Each row is a point. Two turns around zero, p and q, are shown by what they do to some points. Write where each new point lands after one turn and then the other. Backwards means that the second turn is done in reverse. Each puzzle has new turns, and all numbers are rounded.

Turn p:
[2.7 2.2] => [2.4 2.5]
[-2.7 -4.1] => [-2.1 -4.4]
[-1.6 -3.2] => [-1.2 -3.4]
[1.4 1.9] => [1.1 2.1]
[0.2 3.3] => [-0.2  3.3]
Turn q:
[-0.8 -2.6] => [-2.5 -1.1]
[4.2 4.1] => [ 5.8 -0.5]
[-1.6  0.4] => [-0.7  1.5]
[-1.8 -2.0] => [-2.7  0.1]
Where do these land?
q, then p: [-2.4  1.7] => [-0.6  2.9]
q, then p: [-0.6 -2.8] => [-2.3 -1.7]
q, then p: [-2.3  1.1] => [-1.0  2.4]
p, then q backwards: [5.3 0.0] => [2.9 4.5]

Turn p:
[0.2 1.2 1.9] => [-2.0  0.0  1.0]
[-5.5 -0.2  0.3] => [ 1.7 -4.5  2.7]
[ 3.9 -3.7 -0.1] => [ 1.7  5.1 -0.3]
[ 1.4  2.7 -2.1] => [-1.4 -0.6 -3.4]
Turn q:
[0.7 2.4 3.0] => [0.0 3.3 2.0]
[ 3.8 -1.8 -3.4] => [-2.0 -0.5 -5.0]
[-1.3 -3.3 -1.2] => [ 2.0 -2.8 -1.5]
[-3.2  2.6  1.5] => [ 0.0 -0.1  4.4]
Where do these land?
p, then q: [-4.0  4.6 -4.1] => [ 2.5 -4.7 -5.1]
p, then q: [ 1.6 -1.0  5.2] => [1.1 2.1 5.0]
p, then q backwards: [ 1.2 -0.3 -2.1] => [ 1.7 -1.7  0.4]
p, then q: [ 1.6  0.7 -0.9] => [-1.5 -1.2  0.3]
q, then p: [-1.7 -1.4  2.7] => [-1.9  2.9 -0.4]
p, then q: [ 1.3 -2.7 -0.8] => [-2.3  2.0 -0.2]

Turn p:
[ 4.9 -0.6 -2.5 -0.3] => [ 1.1 -3.2  1.6  4.1]
[ 0.9 -6.2  2.9  2.7] => [ 4.6 -0.9 -5.7  0.3]
[-2.2  0.4 -1.3 -1.0] => [-2.5  1.2 -0.3 -0.1]
[-3.3  1.7  2.9 -2.0] => [-0.4  4.3  0.7 -2.6]
[-2.7  4.1  0.5  0.2] => [-2.2  1.2  2.3 -3.5]
[ 2.3  0.7 -2.5  0.2] => [-0.7 -2.4  1.5  1.9]
Turn q:
[ 4.5  1.0 -6.3  1.0] => [ 2.5 -5.6 -4.7  1.6]
[-2.8  0.2  4.0 -2.8] => [-0.9  4.4  2.0 -2.8]
[-3.4 -0.2  1.0 -0.5] => [-2.2  0.9  1.9 -1.9]
[ 2.5 -3.6  0.7 -1.7] => [4.3 0.0 2.0 0.2]
[4.1 2.5 0.1 1.3] => [ 1.3  0.6 -3.6  3.1]
[-3.9  1.4 -0.9  0.7] => [-3.9 -0.7  0.3 -1.7]
[-0.9 -1.4  1.6  2.1] => [-1.0  0.5  2.3  1.7]
Where do these land?
p, then q: [1.2 1.9 1.4 4.1] => [ 4.3  0.8  1.7 -1.4]
p, then q backwards: [-0.4 -0.9  3.7  5.0] => [ 1.3  0.0 -3.5 -5.1]
q, then p: [ 0.2 -0.2 -0.5 -6.7] => [0.3 2.1 4.1 4.9]
p, then q: [-2.0  0.6 -1.9 -1.4] => [-2.9  0.2  0.4 -1.2]
p, then q: [ 1.0 -1.4 -2.7 -1.1] => [-2.0 -1.5  1.5  1.8]
